Each wall is flat, endless, passes through zero and stands at right angles to its row. A trip goes straight from one point to another. List the walls that it crosses, first one first.

Walls:
(1): [-6.8  7.0]
(2): [-2.9 17.9]
(3): [14.6 -4.3]
(4): [18.6 67.5]
(5): [16.1 -0.4]
(6): [ -1.5 -23.6]
(7): [-15.5  -3.3]
Trips:
[-12.1   6.5] to [47.2  6.2] -> 7, 5, 3, 1, 2
[ 20.1 -19.8] to [19.3 23.4] -> 4, 6, 2, 1
[35.6  0.8] to [51.6 -1.0] -> none
[19.9 -4.3] to [  7.0 -11.7] -> 4
[  2.2 -27.5] to [-8.2 14.5] -> 5, 3, 1, 2, 6, 4
[-15.8  -5.0] to [ -1.4 -10.9] -> 1, 3

Walls:
(1): [ 25.2  17.5  -1.3  19.5 -13.9 -31.8]
(2): [ -0.5 -23.0 -16.5 -30.6  36.5  -5.9]
(3): [  6.8  26.7 -32.6  -7.8 -13.8  42.1]
(4): [-27.6  -1.8  -5.5  -9.0  24.8  10.5]
(5): [ 10.5  24.4 -14.9  14.9  -9.7 -48.3]
Trips:
[ 21.5  -3.7 -36.3  -1.0 -28.6 -12.8] to [ 30.0   9.2  -1.0   7.6 -39.0  12.9] -> none
[13.1 29.1  7.5 -4.2 -4.3 39.1] to [19.7 11.3 32.0  2.6 -7.1 22.1] -> 1
[-25.8   5.5 -20.4 -19.9  47.0 -15.0] to [-33.5 -29.0  30.4 -16.2  14.2 -12.9] -> 5
[ -5.2 -17.4  37.9   1.9  19.0  -6.0] to [  2.5   7.8 -21.9  -6.6  -2.9  14.3] -> 3

Walls:
(1): [  6.8  -8.2   4.8   6.4   0.5  25.1   2.9 -21.4   7.9   3.7 -17.4]
(2): [ -4.1  -3.9 -64.4 -11.6  26.2  23.6  -3.7   0.0 -18.4  16.2   6.9]
(3): [  1.5  37.6  73.6  -1.0  -9.2 -39.9 -44.0  30.0 -23.1 -21.3  20.5]
(4): [  8.8  22.9  -2.9 -53.5  15.7   7.5 -25.7  12.1 -33.9 -42.4   1.8]
(5): [-33.6  -9.7   4.8 -25.8 -33.6   6.6 -31.8 -55.8  13.9  24.4   8.3]
(6): [ 19.9  -6.8   0.7 -10.0  30.0  15.5  18.9  -6.2 -16.9  -1.7  -7.3]
(7): [ 35.3  24.3 -10.1 -14.9   5.6  13.8  -7.8   4.5  20.7 -33.7  19.2]
(8): [-14.7  -2.1  -7.0  10.5  12.7  12.5   5.1 -34.1 -23.4  16.3 -12.8]
Trips:
[-18.6 -23.6  12.6  22.8  17.4  44.5 -16.6  -4.8   0.9   0.1  11.2] to [  0.4  -8.6   8.9  27.2 -31.2   3.8  -1.8 -30.7 -19.3   8.2  24.7] -> 6, 2, 3
[ 28.9  12.1  -4.8 -19.7 -23.8  22.8   9.4 -17.5   4.9   2.6  23.4] to [ 26.7 -27.7 -11.6  13.3  23.8   2.5 -14.9  10.2  -5.4 -13.3 -40.3] -> 5, 8
[-18.1  -7.0 -12.7  36.2  44.7   8.7  11.0   1.0   5.1 -19.2 -22.6] to [ 31.5  29.4  30.7  12.5 -16.0 -20.3  -2.5  -1.5  67.5 -15.1  -2.9] -> 7, 2, 8, 6, 3
[  6.1  -1.5  15.1 -16.8   6.7  -0.4  37.4 -21.9  24.3  56.3  -7.5] to [-11.2  17.5   7.7 -12.1   9.2 -17.1 -42.4 -29.9  36.6   6.9 -20.8] -> 6, 3, 7, 4

Walls:
(1): [-50.0  -2.7  -2.2 -20.3  10.5   7.1   3.4   3.4   4.1   2.2  27.5 -10.1
  20.2   8.4   6.9  24.9   0.8  16.9]
(2): [-25.8  17.9 -14.0 -29.0   6.5  29.5  13.7  44.1 -10.9   4.0  -5.1  46.2
  23.9  -2.7   7.4  19.2  21.0   1.6]
(3): [ 50.3  -5.1 -21.5  24.5  -7.0 -55.8 -23.5 -12.1  22.7   7.6  24.1  29.0
  -0.1  33.9  -7.8  22.5 -17.8 -31.4]
(4): [  8.4 -22.5  43.7   0.0   1.0 -18.7  -2.6  27.8  15.1  -6.4 -11.6 -19.3
   7.3  10.9  20.1  -2.2  15.6 -44.8]
(5): [ 21.7  29.0   8.4 -15.2  -6.0 -11.9  -0.2 -26.8  -1.3   9.9   6.9 -19.1
   0.2   1.3  35.7   9.8  -4.4  40.4]
(6): [ -5.8   7.0   0.5 -12.8   6.9  -5.2 -17.7   1.7  31.7  31.6  37.5   4.9
 -39.0 -23.3 -34.8   5.5  23.3 -16.1]
(7): [ 23.8  -1.3  14.8 -16.4  19.9  -6.5 -12.7 -25.3  10.5 -19.2 -14.3  75.6
  20.9   5.7 -11.7   1.8 -17.2 -12.7]
(8): [-13.9  47.3  19.3 -14.2   4.3   7.4 -13.5  19.2 -11.8 -13.6 -22.5   9.9
  31.1  15.6  31.0  -1.6 -26.9 -29.9]
(9): [-18.8  12.7  15.1  26.6  11.3  -0.4  40.1   3.4   7.1   1.7 -23.6 -10.5
   0.0  10.1  21.1 -33.7  23.2 -27.4]
(10): [ 24.1 -41.3 -27.7  31.1  -4.0   3.8 -19.1 -18.4 -23.2   0.6  -6.1 -21.3
  -3.3  -9.5  -6.2  -3.6  19.2  15.3]
(11): [  1.9 -25.8  25.1  -1.1  -4.3  -6.3 -41.6 -13.5  27.7  -6.6 -12.3  11.2
  20.7  13.5  -2.7  23.7  -3.1  -5.4]
Trips:
[  4.8 -31.8  -8.5   2.1  21.4  -4.9   3.0 -12.7  20.9  37.3  11.0 -13.1
   2.6  -5.9 -26.1   2.0   7.6  15.9] to [ 28.7 -27.3  31.8 -26.9   2.3 -43.9  22.3  -9.6  44.5   3.8 -54.5 -13.6
  -5.6  -6.6  11.1  -8.9  -3.4  11.2] -> 5, 4, 1, 7, 9, 6, 10
[ 14.3 -12.4  15.0 -16.5  21.6  16.2 -12.6 -19.0 -14.6  -4.1  16.9 -55.7
 -19.1  36.7 -32.2 -11.8   7.6  44.2] to [-47.4  -5.2 -48.1  -4.7  32.5 -20.3 -11.7  62.4  35.0  22.2  34.3  -2.7
  24.7   2.2 -43.8   9.7  -9.4  22.0] -> 5, 2, 10, 3
[ -6.9  19.8   3.5  55.4  15.6   7.2 -23.5   0.3  -9.8 -31.1  -6.7 -41.1
 -19.9 -11.9 -27.0 -49.1 -13.2  18.4] to [ 26.8  12.2 -24.3  -6.4  22.6  54.6 -19.7  -1.6  -9.8  -3.8   3.1  -7.8
   8.2  -7.3  -1.9 -13.5  -7.8   1.2] -> 8, 9, 2, 5, 7

Walls:
(1): [ -1.0 -41.1   1.9   8.8 -18.7 -14.3  23.0   7.6 -20.5  -6.6  29.6  -1.5
 -37.0 -18.5  52.5  12.7 -16.9  11.8  33.0  22.5  14.6  31.8  21.7  13.4
  -7.1   7.1   6.8  11.2   8.7  33.7  23.9  25.5]
(2): [-18.0   8.5  -5.1 -27.1  -3.2 -35.2  10.2 -28.6 -17.0 -15.5  -2.2 -28.7
  17.2  -1.2 -23.2   6.9 -25.4  -6.9  19.7   2.1 -15.7  10.6 -18.9   0.1
 -59.7  20.4 -26.9  -8.8   2.2  -3.8 -14.0 -11.5]
(3): [ 12.7 -28.8   2.1  10.3   5.4   5.5   7.8   0.3 -28.6  -7.6  37.0 -51.9
 -18.9 -10.7   9.7   0.7  11.9 -10.6  20.1 -14.2 -16.5   1.3  -5.8  21.4
  33.6  -6.1 -27.9   4.2 -24.3  35.3  34.0  -4.5]
(4): [  9.7  42.6  14.3   8.8 -13.6  10.3 -48.8 -10.2  18.4 -17.0  15.0  29.4
  11.1   0.6  10.4   5.8 -16.1   0.5   9.8  13.7 -37.1 -12.4   3.1 -40.2
  32.4  -3.7 -14.7  -1.7 -16.4 -12.6  29.0 -10.7]
(5): [ -1.2 -15.8  -7.1  11.1   9.3  -5.8  23.6  17.0  27.8  -2.9 -33.7  -1.8
 -19.9 -15.6 -21.9  18.1 -20.9  29.7  -2.3  -6.2  47.1   9.0  10.6   5.5
  45.7  18.4  -5.2  15.8  12.4   9.5   2.0 -32.1]
(6): [-30.4 -16.6  13.7 -14.4   5.6  14.9  10.1   3.3  -6.6   0.5   4.7 -19.2
  -5.5  17.0 -36.2  24.1  21.8  23.7  19.2 -14.3  32.7 -21.1  -0.7  15.8
   7.9  67.9 -10.6  -0.9 -35.0  20.6  37.9 -41.3]
(7): [-13.0   6.6 -29.9   9.5  18.8  -8.6  22.9   5.7 -21.9  -1.7  -1.5  13.0
 -28.7 -28.3  -4.8  -7.9  24.0  -8.4   0.9 -33.5  -3.3   5.9  34.2   4.6
  13.2  22.0   1.9   8.3 -31.0 -24.3  -5.8  25.6]
Trips:
[ 24.4 -29.7   5.9  -0.2 -20.9  -2.1   4.6  31.8 -15.7  44.9  13.3  -5.3
 -32.1  -0.1 -26.4 -15.7  -9.0   5.1   9.8  41.7   2.3 -26.5 -35.5  21.2
  -3.4  26.0  27.1 -20.5  22.9 -23.6 -21.4   4.5] to [ 15.0   4.0  17.1   1.0 -10.1   7.0  11.7 -13.0  -7.6  -3.6  73.2  -7.0
 -12.3  -7.7  15.1  18.9  -7.2   9.5 -49.4   2.5 -15.0  -6.2   5.1  12.6
 -48.3  -2.8  22.1   2.0 -29.8 -10.0   4.8  11.3] -> 5, 2, 6, 3, 7
[-10.1  -2.1 -11.2  -3.8  -8.3   4.8  37.0  32.9  17.1 -10.4  27.3 -18.0
 -28.9   2.4 -11.5 -35.8  -1.1 -37.5  -8.8 -33.8  29.7  26.0  28.6  15.9
  11.0   8.9  -7.0  17.1   7.0  29.1  19.1 -35.8] to [ 38.3  41.0  -7.4  23.0   4.3 -85.0   9.4  21.8   6.7   4.0  11.1 -25.2
 -45.9  -4.6 -16.1 -52.3  21.3  18.7  -3.7  -1.0  20.3  -0.7  16.3   2.5
  34.6 -21.1  26.5  10.1  23.7  17.8   8.8   2.8] -> 6
[ 14.0 -10.5  27.2 -18.2  35.5 -28.7   3.8  13.7  49.3  32.5 -41.8 -36.6
 -34.5  23.8 -21.3  12.5 -20.2   0.5 -11.6  14.2  14.4  12.0 -18.3  42.9
  -4.0 -11.2  -4.8   4.7  -1.3 -31.7  13.6  19.0] to [ -1.1 -29.8  26.4 -12.3  -4.6   4.4   0.2  20.9 -30.7  -5.0 -14.8  31.5
   0.3  -7.8  17.2   2.5 -47.2  -4.0   6.0  13.2  -3.5 -16.6  -7.7 -30.9
 -12.5  -8.8  37.3  15.0   7.5  -5.3  -0.8  12.7] -> 6, 1, 2, 5, 4
[-21.6  38.1  49.6  10.3  -4.9  19.0  -8.0  15.7 -22.8  10.3  24.1 -32.1
  20.7  52.9  19.9  -6.1   5.1   9.5 -10.5  -1.5 -10.0 -16.4 -25.7  27.3
  10.4   8.2  31.1  23.7  10.6 -14.8  19.0  -1.1] to [ 38.0   2.0   0.7  47.0  -6.6   4.6  11.0  -3.4 -10.2  14.6 -19.6 -34.5
  21.5  -2.6   5.7 -42.9  15.9  28.7  16.3   3.4   5.6   1.6  26.4 -10.5
  -0.5  15.6 -44.7   8.0  -8.7  25.3 -13.4  -3.5] -> 4, 5, 1, 7
[  4.9   4.6  11.8  -0.6 -32.8  -7.2  13.4  -9.4 -44.3   9.1 -34.8   1.2
  -1.8   6.6 -15.0  -3.6   0.9   3.3   1.5  21.0  45.6  12.6  -2.1   8.3
  32.2  43.0   1.1 -36.2  -5.1 -28.9 -28.0  16.3] to [ 21.5  13.0  -9.0  10.4 -16.7  16.1  -0.5  -3.1   3.6 -25.9 -22.4   5.5
  11.2 -21.7  -4.2 -13.1  12.4  -0.3  18.6  -3.3  29.6   7.4  55.5  -1.8
   5.6  26.5   7.4  13.8  -4.9   0.0 -22.0   8.1] -> 1, 2
[ 13.2  11.1  30.3   6.1 -35.8  -5.2  14.1 -21.4 -38.2  23.1  29.4  -6.4
   2.2  24.7  14.9 -33.7   6.3 -32.6   8.8  16.4  -5.0  -0.2  15.2  -1.6
  21.5 -43.8  -5.4   7.5  -4.7   4.6  -7.9  -7.0] to [-17.0 -19.5  25.1   5.4  -6.1 -16.3   9.6 -23.6  -1.1  -2.0  64.1 -24.0
 -17.8   8.0 -22.0 -41.8  13.4   2.0   2.2 -18.5  30.3 -22.3 -12.3  73.2
  10.6   2.1 -17.0   3.1  -8.9   5.5  17.3  26.4] -> 4, 6, 7, 2

Walls:
(1): [ -1.8  35.7 -27.0 -36.9   2.0  -4.0  37.2 -16.8 -25.4  37.6  -2.5  34.6
  15.3 -10.8 -13.6  17.0  19.2  -3.0  -9.4  33.1  57.5  -5.9   6.9  19.0
 -30.1   1.2   4.0  -3.6   8.4  14.3  14.6  -1.2  25.4  11.8   3.9  23.0
  36.6 -27.3  12.5  40.2  16.3  30.3 -18.2  -2.1  -3.7  10.0  -4.1 -22.9]
(2): [ 19.0  12.3 -23.6  -2.6   1.5   3.2 -14.4 -12.7  -3.3  36.1   2.4 -38.9
  -0.3 -14.0  25.4  41.4  18.4  10.0  -9.0  32.9 -18.1  12.5  -0.5 -17.5
  21.4  20.7  -5.7  -7.3  18.8  -1.2 -24.2   6.0  12.5  -3.9  37.1 -14.8
  11.3  -1.8  10.6 -20.8  40.6  10.8 -23.9 -14.2 -18.2  18.5  -1.0  41.9]
(3): [ 19.8  -2.0 -25.2  -2.0   9.4   1.5  30.8 -23.0   0.3  15.5 -41.2  -1.3
   6.2  -1.0  -9.4  -7.0  22.9  17.6  -4.2  31.6  11.2  45.0 -11.5  -8.7
  -6.9   3.2  -2.2  28.9 -11.7 -13.1   0.1   6.7  26.9  10.6  20.8  -5.6
 -15.6  15.0  -4.2  24.7 -25.6 -11.5 -42.0 -20.3   4.5   2.3 -18.6   6.9]
(4): [-43.0   6.8 -20.7  20.2   1.8  42.5   0.3   8.8  27.6 -42.4  42.5   2.6
 -12.0  25.6 -10.5   8.7  34.9  -3.3  12.3 -30.1   1.8  -5.1  -6.7  -3.1
  -7.7   0.2 -25.6 -40.9  -6.6   5.9  -3.9  16.8  -1.6 -10.3  24.3 -21.3
  -4.0 -20.4 -25.6  13.5 -27.4  -0.8 -20.7  -5.8 -26.6  16.3  -7.6 -19.1]
(5): [  0.6  36.2  20.1  18.7  -7.1 -24.6 -26.7 -13.7 -38.5  12.5   4.0  10.8
  13.4  10.1 -30.4  18.2  26.1  10.5  39.7 -23.1 -32.5  41.5 -24.4 -11.2
  -0.8  -4.1  -2.1  16.4 -14.1   1.3   8.0   3.8 -26.0  -8.8 -12.4 -33.6
  -2.9 -34.6 -42.8  -5.1   3.5  -2.8  35.5   2.4 -17.1 -37.7 -16.8  -3.8]
(6): [  2.8 -11.8   7.3  30.1  20.3  -0.2   3.8  25.6 -10.3 -43.8 -36.5  20.2
 -23.5  -7.4  -0.4  -8.9  19.9  12.2 -10.0  33.0 -16.7  11.4  -1.2  28.8
   3.0 -20.7  47.6  -4.4 -27.4  13.6 -18.5   1.3  11.6 -30.0  13.9  -0.7
  -1.0   8.2  26.3  14.6 -44.1   7.9   4.7  32.4  37.8  27.8  -8.3  -0.3]
(7): [ -5.9 -21.1   5.1  11.8  32.6 -20.8  27.4  -4.3  22.4   4.3  -2.4   6.5
  16.7   2.3  16.5  12.2  28.6  45.8  -4.5 -11.1  -9.4  17.9   6.6 -14.7
 -32.0  -7.5 -38.6 -39.7 -15.5 -59.1 -10.4 -14.9  18.6  73.7  15.9   1.1
  38.2  20.3  15.5 -30.2   8.4  -4.1  -3.8 -11.5  -5.2  -5.0   2.9  -3.9]
(8): [-11.6 -35.4   7.9   3.2  19.0 -15.9   2.1 -28.7   0.9  29.4   1.1  18.2
   3.0   0.8 -27.0 -15.5   4.6  -5.6  27.6 -30.8  22.2 -22.1   4.8 -13.0
 -11.9  -1.8 -19.7 -10.3 -39.8 -17.3  -4.9  -8.2 -14.1  20.9  -1.1  17.6
 -11.9 -20.5  24.0  -2.8 -10.4 -13.1  -1.3 -27.3  42.6 -19.4  -7.4 -14.8]
(9): [-45.6  25.6   5.8  -9.6 -19.7 -22.0 -27.6   8.5  15.4  -8.7  -6.6 -30.7
 -10.8   4.1  16.5  -5.0  -9.0  -6.7  38.3  18.9 -17.7  10.2  13.2  26.6
 -10.2   1.5 -54.4   3.8 -15.5 -31.0  27.7   2.9  -2.3 -15.7   2.2   0.9
 -11.7  14.8  35.2  22.1   2.9  -4.3 -27.4 -17.1 -25.3  18.4   8.5  -4.3]
(10): [ 16.7  13.4  32.2 -70.0  24.7   7.5 -14.8 -18.5  -3.5   2.4  16.3  -9.6
 -25.0  27.6  22.4  -2.6 -23.5 -14.9   8.4  43.2  -3.2   7.8  30.8  12.3
 -22.0  14.0   9.8  15.7  -6.0   8.9 -13.4   2.9   6.4 -20.0   4.7  10.6
  -2.5  -1.3   8.6   0.6  36.5  -2.8  22.0 -45.8  27.5  -3.9  -7.6 -29.3]
(11): [ 26.2  26.6  17.3  38.0  -8.2  29.7 -10.2 -12.9  14.0  -1.6   8.9   9.4
 -14.7   6.8 -59.6  -7.1 -22.0  11.1  25.5  11.8   3.1 -23.7   7.3  -1.4
   4.4 -15.5 -48.9  -9.1  18.7 -28.5 -13.8  44.7  12.2  -0.4  13.2  -1.8
  -2.4  -5.7   2.5 -14.1   0.6  -1.4   4.5   0.6 -16.7   8.1  18.1  24.8]
(12): [ -1.7  34.2  10.5 -29.2   9.1   9.5  -2.8  10.9   1.4 -29.4 -30.1 -16.9
   5.2 -29.7   5.5 -15.9 -28.2 -10.7  13.3  20.1 -39.5  -4.3  -2.8 -19.1
   7.3 -19.2  18.3  18.8   0.9   7.0  -0.2   9.4 -14.6 -36.5  24.7  14.9
  -0.6 -21.4  15.1   6.8  -2.3  33.5   1.6  -5.8  11.1 -41.4 -13.6  22.5]
Trips:
[-38.6  15.1   1.2  59.9 -13.3  -5.0 -18.9  -3.7  14.5  -0.4   7.2 -17.9
 -36.2 -15.9 -50.1  23.5   1.4 -23.8 -27.0  -1.4  15.8 -70.5  15.6  53.0
  16.7   8.2  -8.2  21.2  19.4 -12.0  -9.8  -5.0  34.4 -17.2 -12.0 -14.8
  -0.6 -16.4  11.9  11.7  14.0  -8.6 -33.9   4.8 -28.0 -45.8  17.5  13.8] to [  2.0  30.7   3.6  -3.8   1.6  23.0 -14.7  -5.5  12.0   6.8 -27.1  12.3
   9.3  24.8   6.5  10.8  14.9  41.0  -7.9  25.4  12.8  -5.1  18.7 -16.8
   9.5 -27.4 -29.1  20.0   3.2  -8.3  -2.6  -8.4  33.8  18.9  11.7  -6.9
   6.8  -0.9  -4.5 -31.3  -4.2  -6.2  -7.4  34.2  -8.7  18.0   6.5  38.5] -> 7, 3, 4, 6
[-18.9  -3.2 -18.3   3.3  12.8  -7.8   8.3  11.0  15.1 -23.3 -12.8  -9.7
   1.1  46.8  28.0  46.3  -1.6   0.5  12.6 -44.0  17.4   4.5  26.1 -26.7
  27.3 -26.1 -29.9   6.4  -6.2 -25.9 -19.7 -23.9 -10.0  11.3   4.7  11.1
  12.5  13.4  -9.0 -13.8 -13.1  -9.2 -17.1  -6.4   5.9   7.0   7.8 -23.4] to [-19.4   4.4  -1.3 -11.9  10.0  14.5  -3.5 -25.1  -7.3  -9.4   0.2   9.0
  17.8 -37.9  13.0  -8.1  -5.6  11.8 -22.3   3.6  11.5 -24.6 -17.0  -6.2
  28.5  -0.9 -31.3 -28.0   7.6  20.7 -18.6  18.7  43.7  14.3  -1.1  12.8
   6.5 -20.7  -8.5 -19.9  24.4  13.0 -16.2 -22.7  12.7 -17.3 -13.9   0.3] -> 2, 9, 1, 11, 12, 10
[ -2.5  33.1  11.9  21.8 -41.9  -3.8  11.7 -16.8  22.1 -18.1 -17.2   8.0
 -29.2 -26.1   9.8  23.5 -16.7 -21.4  17.4 -33.1  -1.3 -37.9 -27.3 -12.8
   9.0   3.7 -12.8  -6.9 -11.8  11.8  -4.0 -45.4  30.2  19.5   5.1   8.4
  14.4  11.5 -10.4 -29.9  -7.7  41.5 -22.6 -15.9 -55.6  18.7  24.8  10.7] to [-12.4 -19.0  15.2   7.5  -7.2  18.1  11.8  23.0   7.9  -3.5  -2.0   1.4
  41.8  16.2  52.5   3.7  19.0 -13.3 -10.9  13.0  22.9  12.2   5.5 -21.2
  34.8 -15.3 -13.4  -8.2 -29.1  -8.0   4.0 -11.8  14.2   9.5   0.6 -19.6
   6.3  19.5  16.3   2.8 -38.2  37.0 -15.0  22.8 -31.8 -13.2  16.2   5.7] -> 11, 3, 6
[-13.6 -25.4  -1.7  10.1  -0.9   8.3   3.8  19.8   2.9  25.0   8.6  28.3
  23.5  -5.9 -14.3   5.3  -2.5  19.4  -5.4  -1.9   7.3 -39.2 -10.4 -12.7
  22.4  36.8  27.2  10.7   2.3  -5.5  67.8 -16.4 -22.7   2.4  -8.8   2.1
 -17.1  46.1  -2.9  25.8  -3.2  32.4  20.1   3.6  47.2  -2.4 -16.0 -12.4] to [-19.4  32.2  11.5  39.7   3.6  24.5 -48.3   8.9 -22.3  10.9  36.2  -9.1
 -22.4  16.1   1.5 -17.6  -5.2  -1.9 -24.2 -26.7 -39.8  27.8   2.5 -24.7
   4.2  -8.5  20.1  -4.2 -11.8 -25.0   9.7  22.5   5.2   4.7 -31.5  14.8
 -14.2 -31.7 -31.5   0.8   2.5  -0.3   4.0  -0.9  -1.7 -20.8  19.1  23.6] -> 1, 5, 6, 4, 12, 11, 8
[-20.1  20.1  33.0  18.3  -3.2  11.6  13.9 -20.2  17.4  32.7  26.7   8.7
  15.0 -37.3  -0.3   8.8 -21.2  29.9 -32.6  37.4 -21.4 -20.2   7.3 -66.0
   3.4  29.5  12.7   9.2 -20.9 -39.0 -40.4 -22.2  26.0 -24.2 -23.6  38.8
   2.4 -16.7  -9.0  -2.9  -6.2  18.9  39.1 -32.3 -16.1  18.4  -2.2   3.9] to [ 19.6 -11.4  13.4 -30.6  10.3  -4.5  10.4   3.2  18.6 -35.1 -22.9  16.9
  -9.3  -5.3  -2.5  -0.9  19.5  10.8 -36.0 -11.4   2.6  23.4 -22.1  32.7
 -19.6  28.9   6.7  -5.6   1.5  20.5 -47.5  28.6 -13.4   5.3  -7.1  29.0
 -12.7   8.9   3.8 -14.0  44.6  20.2   1.2 -38.9   1.9 -11.8  -4.9  -2.5] -> 3, 11, 8, 6
